Each row is a point. Any point is a mix of the corners, with weights that add up to 1. It lies inside the corners' shape when no weight is negative. Is each point inside? If not, which corners have a negative weight?

Corners:
(1): [ 2 39]
(2): [ -4 -46]
(3): [-25 -26]
Points:
[-16  -6] -> inside
[-24 -49] -> outside (1)
[ -6 -40] -> inside
[-21 -39] -> outside (1)
[-3 25] -> inside

Corners:
(1): [-19  -6  -4  -1  10  -8  -6  11]
(2): [ -2 -15   0 -16 -15  17   5 -15]
(3): [ 18   5  -1 -14   8   8  11 -20]
(4): [-48 -10  60   8  10  16  13  -3]
(5): [  0  -5 -13  -2   8  26 -16  -1]
(6): [ 20   5 -13 -22  -2  21   3   8]
(7): [  0  27  -3  16  -5 -11  -8  11]
(8): [  8 -12 -14   3  -1  32  14   8]
(9): [-25  41 -10   2   3 -11   2   6]
Points:
[  3 -12   4  -5   8  20   2   4] -> outside (2, 9)
[-14  -7  15  -4  -1  17   7  -4] -> inside
[  3  14 -29   7  -5  -1 -10   0] -> outside (4, 6)
[ -1  -8   1 -11   5  21   6  -7] -> outside (7)
[ -7  28 -14   8  13 -15  -2   1] -> outside (2, 4, 6)
[-10   6   4  -4   1   4   6   4] -> outside (5)
[ 8  9 -3 -5 -2 15  5 -4] -> outside (1)
[ 3  5 -5 -6  0 12  1  6] -> inside
[ -8  40 -38   2   7  -9 -10  28] -> outside (2, 3, 4)

Corners:
(1): [ 20 -15 -15   2  26  15  13 -31 -10  -6 -10 -32   0  34]
(2): [-26 -14  54  30 -13 -20 -10  21   3   9  33   4   5 -26]
(3): [ 17 -22 -14  28 -42  24  -8 -16 -31 -14 -22  36 -23  13]
(4): [  4  11  28  15 -15 -21  12   2  -5  26  26  42 -33  -4]
(5): [-18 -20  -3  17  -7 -13  25  28  28  28  -4 -10 -18 -11]
(6): [-15 -26  45  -9  17  11   8  14  16  30  23  32 -13 -33]
(7): [-19   0 -15  18 -34  19  -1 -25 -10   4  16  -7 -34 -22]
(8): [ 10  -1 -29   9 -18  13 -39 -50 -35   8 -60   3 -17  17]
(9): [ 24 -15 -22   1  25   6 -30   6 -18 -13 -12  -5 -33  -3]
(10): [ 34  11 -13  19  -9  52 -44 -21 -12  12 -36  10 -30  33]
(11): [ -2  -8 -11  -4  17  -5  11  25  39  15  27  13  19 -22]
(12): [ -5   6   8 -26  12   8   3  21 -17 -10 -13 -15   0  20]
(13): [ 41  -7  11 -21 -17  -6  19  11   6   4   7 -33  12 -18]
(14): [ 20 -19 -36  -8 -34  29 -44 -34 -45  14 -12  -6 -23  43]
(15): [ 14 -15  18 -29   2  -9  -4  -4  31 -22  -9 -19 -16  18]
Points:
[  5  -7   7   2 -11   3  -6   3  -2  11  -2   8 -15  -7] -> outside (1)
[  3 -18 -28  22 -18  22 -14 -23  -5  25  -4   5   6  -8] -> outside (4, 9, 12, 15)
[-14   0  -8 -16 -17 -17  11 -14   1  18   2 -30   8   8] -> outside (3, 6, 9, 10)
[ 10  -5  -6  17 -17  -5   1  -6   3  -1 -11  -7 -10  -3] -> outside (6, 12, 14)
[ -1  -1 -15  -1  13  18 -25 -12  -6  12 -13   0 -31  14] -> outside (2, 3, 13)
[ 24 -20 -33   4  11  22 -12 -12   6   7 -32  34 -23  27] -> outside (2, 7, 12, 13)

Corners:
(1): [-25   7   9  22   0 -20  22  -4 -29  28 -13  20  25 -10 -36   0   2 -16
  -5  20]
(2): [-34  -6  29  36  10 -23  -2 -24 -17   9 -12 -22  14 -14 -11  -6  14  -4
   1 -31]
(3): [-11  -7  11  32   1  -9 -13  14  -2  -8  -5  -6 -18  42   7 -18   3 -18
 -15 -31]
(4): [  2  -2 -26  -1 -16   1  -7  19  -6   5  12   0  -2 -28  28 -29 -13  19
   6 -11]
(5): [ 17  19 -27  12  12   8  18   1  26 -23  11 -39  13  -3  16 -18 -13  17
   4  36]
(6): [-41  12  53  -8   4 -11   0   3 -10  17  -4  23  -8 -16 -10 -35   5  11
  -9  19]
(7): [ 27  -2 -20 -20  -6  10  -4   1  15   4  34 -11  17 -19 -15 -10  20   4
  -7  30]
(8): [-23  17  -5  11  -4   1   8  11   9   5  -6 -13 -12  16  16   5  23 -41
  21  -9]
(9): [  2 -12 -22  -1   2  25  12   4   2 -25  -9 -28 -24 -22  -7   8   5  15
  -7  21]
(10): [ -7  -8  20   4   4 -27  -6   7  -7 -25  -4  -2  -9  24  35  19  -8 -40
  14 -22]
(11): [  8  -2 -43   4  27   5  -8  12  20 -11  30  19  11 -23   6  -3  16  21
  -5  30]
(12): [-13 -14  17   3  29 -33 -27  -4  -1  37 -60   3  -6  -5 -28  -6  30  10
 -15 -11]
(13): [-14  -6  15  -5   6   9  33  -3   8 -18  10   5   4  44  15   6   8   0
  11 -16]
(14): [ 12  29 -36 -11   8 -19  15  10  21 -11  30  -2 -45 -19   0 -18  14  34
  -3  18]
(15): [ -9   0  15  14  19  -1 -15  12  -9  23   7  -7 -22  30  10  28   9   2
   9  -1]
(16): [ 26  38   7  29  11  16 -13  -4  -8   5 -12  17  -6   2  14   9  22 -14
  15 -18]
(17): [-26  36   6  13 -11   7 -27 -39 -18   4 -13   3 -13  19  13   4  -6  -9
  14   0]
(18): [-12  17 -17 -15 -18  -1  21  -1  26  17   1  -8 -18 -32  18  -7  10   9
 -48  28]
(19): [  3  11 -38 -26  26  14  12   7  -5   0  24  -3 -12 -12   2 -14  -8  -3
 -14  16]
(20): [ -9  24   6  29   8  -9 -14  -5 -30 -28 -14 -32   3  40  27  -4  34   3
  15 -14]
(21): [-46  31  36   1  -1 -17 -14   8   4  13 -17   2  15 -13 -44   1  -5  16
 -17  -4]
Points:
[ 23  -3 -24  -1  16  -2   9  17   6 -19  12  -4  -2  -6   5 -22   8  16
   0  16] -> outside (2, 8, 15, 17, 18, 21)
[-7 10 -3  3  6  1 -1  1  1  5  4 -2 -2 -6 -5 -7 10  8 -4  9] -> outside (10)
[ 0 12 -1 12  7  3 -3  1 -2 -2 -6 -6 -7  2  5  0 11  1  1  0] -> inside
[-8  6  0  5  5  0  2  2  3  1  1 -4 -1  0  5 -3  2 -4 -2  5] -> outside (14, 20)
[ 13  -5 -15   1  12   8   6   1  -8 -17  -5   7  17  10  15  -4   7 -19
  21  16] -> outside (2, 3, 14, 15, 18, 21)
[ -9  -1  -8   0   3  -4  -4   0   6  -4   5 -15  -7   4   6   1  13   1
  -5  -5] -> outside (1, 5, 6, 16)

Corners:
(1): [-16  15 -32  23  17  27   5 -12  30  38   5  35  -5  19  27  17 -34 -46
  -1  33]
(2): [-12  11  -1 -48  25 -37   0  46  15  46 -14  17 -28 -32 -39  25 -21 -28
 -25 -31]
(3): [-28  52 -33  -1 -10 -34 -18 -30  -1  38  41   8 -24   2 -24  28  -2  42
  38  34]
(4): [-30  17  13  -5 -43 -28 -18  -1 -24  28 -40  11  15   5 -10  -7  -8   8
 -11 -30]
(5): [  9 -45 -39  30 -12  35 -11  19   0  36 -28  27  29  -6  -9 -13 -34 -40
 -37 -19]
(6): [ 22  16  -2 -10 -40  -2 -23   7 -18  -1  -4  34  23 -32  -7  33 -35 -15
  47 -39]
(7): [-21 -12   8 -47 -12 -40  -5  -5 -26 -19  -4  17  24 -19  22 -18 -36  27
  13 -16]
(8): [ 18 -15 -18  26  19  12  46 -17  19 -19  45 -38  12  41 -18 -18  29  38
 -34  28]
(9): [-18  23  16 -18  13 -37 -17 -14 -57 -24  21  32   5 -31  19   1 -16  28
 -34   8]
(10): [  8  -4 -43   4 -39  13  27 -42  -4  30  14 -24  22  -6 -10  21   4  32
 -14 -30]
(11): [ 37  26 -21  15 -27   6  18  -6 -24 -15 -11   9  18 -27 -15 -31 -15  17
  16  22]
(12): [ -9  -1 -10 -29   9  16 -33  32  -9 -23  26  29 -24  24 -19  -4  -2  -5
 -13 -27]
(13): [ 15 -29   2  22  11  30  -8  29  31 -13   0  12   1 -27  24  14  34 -39
 -21 -24]
(14): [ 14  -5  -3 -10   1  17   4  -7  29   6  13 -29  10  10 -25  15  38  15
 -18  26]
(15): [ 27 -22 -10  -8 -28  27  23  31  30  44 -42  37  -8 -60 -13  24   5 -28
 -21 -11]
(16): [ -3 -35  23   6  27 -12  21   9  18 -27 -35 -11 -15  20  19   5   9 -15
  17  35]
(17): [  6   8 -16  13   5  17   6  33  11  22 -10  -9 -11 -38  -1  28 -45   3
 -14  14]
(18): [ 14  -9  -9 -13 -22  -9  42  12  -8 -39   6   2   3  21  44   4  10 -26
  58  37]
(19): [ 39   9  19  12   8  18  43  -5  21  18  21 -31 -20   1  21  23  48  23
  34  11]
(20): [-33  -1   6 -19   6 -41 -18  17 -57 -34 -39  36  22  41  12 -23  13  21
  -1   2]
(21): [ 38 -49 -28  31 -19 -13   2  36   2  -3 -33  26   9  54  28 -46   9 -27
 -33 -42]
Points:
[  5  -3 -12  -1 -10  -1  10   7   4  10  -6   5   2   1   0   5  -1  -2
   2  -2] -> outside (9)
[  7  -1 -11  -5  -7   2   8  13   8  20 -12  17  -3 -18  -7  10  -6 -10
  -7  -2] -> inside
[ -2   4 -12   4   0   1  -3   5   4  12  -2   8   1   4  -2   6  -7  -3
  -2   0] -> outside (9, 15, 18)
[ 2 -5 -7 -1  0  0  5  7  6  7  2  7 -1  3  3  8  4 -3 -5  0] -> outside (11)
[  7   3  -1   7  -4  -1  -5  17  -6  -9 -12  22  -4   4  16   2   6 -10
   8   6] -> outside (2, 5, 7, 8, 10)

Corners:
(1): [ 13 -17   8 -11  16  19 -17  -3 -30   2   8 -35  44 -31  14  -6  26   3
   1  46]
(2): [-26  38  -3  27 -12 -16  10 -29 -20 -27 -27 -25  -5 -11 -36   6 -24  15
 -11 -49]
(3): [-23 -24   8 -22  -9   7 -21 -27 -24 -40  26  11 -17  21 -10 -12 -30   6
  36  29]
(4): [ 32  -2   5  -5  33 -24  -5  21  -5  -7  36  14  -7 -19  23 -25   9  35
 -24  36]
(5): [ 36  -3 -16  28 -39  23   5 -20 -17 -27   4   0  36 -15  -5  26 -46 -33
 -20  36]
(6): [  2   5 -19  33  33   2 -17  20 -53  -8   5  23  31   1  14  -3 -52   2
  -1 -23]
(7): [-34  15  16  23 -38  10 -19 -33 -22 -15  24  28 -21  28 -31 -46 -18  45
  -5 -30]
(8): [-11 -14 -28   8  -9 -33 -25 -15  12 -25 -12 -46  45   9  15  -1 -29   8
 -10 -23]
(9): [  5   3  25  51   5  -5   6  10 -41 -12 -18  25  20 -36  19  16   5   8
 -15  -9]
(10): [  3 -32 -24  24 -41 -17  15 -20 -22  47 -28   4 -24  12 -36  33   0  -3
  29  38]
(11): [-14  11   1  -9  -1   8   4 -32  21 -35  11 -14  14  40  -3  10  -3  -2
 -31  29]
(12): [  5 -22  13  24 -41 -16   8  32 -49   8 -19  11 -49  42   1 -10 -49  34
   9   8]
(13): [-40 -35   1  14  29 -22  35 -40 -24  20  18 -26  -9  20 -38 -16 -28 -14
 -24  27]
(14): [ 21 -42 -12  21  -8  40  17  18  18 -13 -16 -45  41 -12 -15  56 -17 -30
  30  60]
(15): [-18  54  29  20 -28 -16 -27  22  16  20 -12  26  10 -33   2   3 -30  23
   0  -6]
(16): [ 24  -5   4   3  10 -34 -12 -10  26  -3  36 -35  20  23 -31  12   8 -41
  -3  44]
(17): [ 27  42  -8  17 -20 -30 -17 -17  22 -11 -35  23  -7  15  12 -37 -28   0
 -20 -46]
(18): [-17  21   7   6 -22 -10  26  13 -32  10  12 -24  34  -1  19 -27   9  41
  30  20]
(19): [-21   5 -34  40  11 -15 -18  21 -33  37   1 -31 -31  -9  39  -6 -43  10
  29 -30]
(20): [-24  22  -4  20 -16   9  14 -21 -15 -42 -14  18 -18  23 -39 -31 -15  -7
 -21  33]
(21): [-22  26 -22  -8 -48   4 -12  33   2  27 -12  35 -19  -6  -1 -14  -6 -26
   4 -30]
Points:
[  6   4   3  13  -3   6 -11  -2 -11 -27   3 -14  22  -3   6   1 -18  11
   6  14] -> outside (10, 13, 21)
[ -2   3   4  17 -10 -13  -4 -15 -23  -8   1   0   0   7  -6  -8 -21  13
  -6  15] -> outside (14, 21)
[ 11   0 -13   6  -7 -16 -15  -5   7   2  -1 -16   7   6  -1   6 -28 -12
  -2   5] -> outside (7, 9, 18, 20)
[ 15  -1   2  14 -12  -2  -9   1  -8 -14   5  -3  15   6   8   0 -14  12
   5  26] -> outside (2, 13, 21)
[-28  -9  -7  12   2  -2   1   3 -32   6   3 -12  -5   2  -5  -6 -22  23
  11   6] -> outside (5, 9, 16, 17)
[  3  11   5  13 -10  -4 -13  -7  -2 -21  -5  14   8   3  -7  -9 -24  -2
 -17  -6] -> outside (10, 18, 19)
[-16  16   6   5 -15   9 -14  11 -16  -4  10   9 -14  11  -9  -7 -13  23
  22   8] -> outside (5, 8, 9, 13, 17)

Corners:
(1): [ 16  -9   3   8  -9  11   0  -1  -4   5 -11   7   6 -10   2  -1   4  -4
  -4   6]
(2): [ -6 -12 -15   2   1  13   8  -4  -2   0  -1   2  -8  -7  -7  -2   2   9
   1   9]
(3): [-10  12   6   9   9   1   6   8  -5  -2  -8   3  11   1  -4  -3   8   7
  13  -4]
(4): [-17   2   7   5 -10  11   1   0  -3   8  17 -12  -8 -11   4  -1   6  16
   7   8]
(5): [-11  -2   1  -8   5 -10  11  -6  -9   7 -14  12 -14  -4   1  11   2  -5
   0   0]
(6): [ -8 -13   1  -1 -14  16   7   8  -2  -6 -14  -3   1 -11  -1   7   8  -3
 -33   3]
(7): [-8 -1 -6 -1 11 13  5 12 12  1 34  1  2 11 -3 -5  3  1  4 14]
(8): [  2  -2 -10  -9   2 -60   5  -6 -12  -2 -16  10   6  13   6 -15  -8   5
   2 -13]
(9): [ -9  -9  -1  11  -4  17   0   6  18 -32 -16  12  13   3  -4  -3  12   1
  -2 -14]
(10): [ 25 -10   1   3   9  19   2   0  13   5 -14   0 -15  11   2  13  11   0
  -5  -8]
(11): [  8   6  -5  -3  -4 -26  11  -1  -5  -9  -4   8   5  -3   0  -1   1  13
   4   7]
(12): [-17  14  -7 -10  -9  16   9 -10  -1   0  -6   3  -7  -8   1   2   2 -10
  -4  -2]
(13): [  1   1 -13  -9   9  17   4  -5  -3  -8   7   8  -2  -1   4  -1   0   3
  -6  -7]
(14): [ -1  -8 -10   7   3   2   1   4  -2  -6  -6 -18   5   0   8   2   3  -5
   8  10]
(15): [-12   2   5  12  -4   9   1   9  -6   1  -5  -3   5 -11  -2   0 -20   5
  14   7]
(16): [-7 -3  4 14 -4  4 -8 24 -7  1 -5 -5 -4 -4 -6 -2  5 -5 10 10]
(17): [ -7  -3   6  -4  -2   5  10   8 -13   9 -13 -11  -8 -12  -3  16   8  -9
   5   0]
(18): [ -5 -10  -4 -25   5   2  -3   1  -2  -1  -9   4  -5   2   1  -8  -3  -1
 -15   3]
(19): [ -7   0 -12  -1  -4   6   5  10  -5   5  -9 -10  -4  -7  17   5   9   8
   6   2]
(20): [  0  -5   3   2   3   1   3  12  -2 -15   1  12   7  22  -6   0   2  -1
   1   7]
(21): [ -6  -9 -13  -2  -2   9   6  -5  -5  -1   7   6  -7  -9   3 -35 -20  -1
   0  15]
Points:
[-2 -1 -7 -8  5 -3  6  1 -5  0 -2  3 -5  2  1 -2  1  1 -2  2] -> outside (1, 4, 9, 15)
[-10  -3   3   0  -2   0   2   7  -3  -5  -2   3   3   3  -2  -5  -1  -3
  -1   5] -> outside (2, 10, 11, 13, 19)
[-3 -5 -3 -1 -2  6  4  3 -2 -2 -3  1 -3 -2  0  0  1  0 -2  4] -> outside (3)
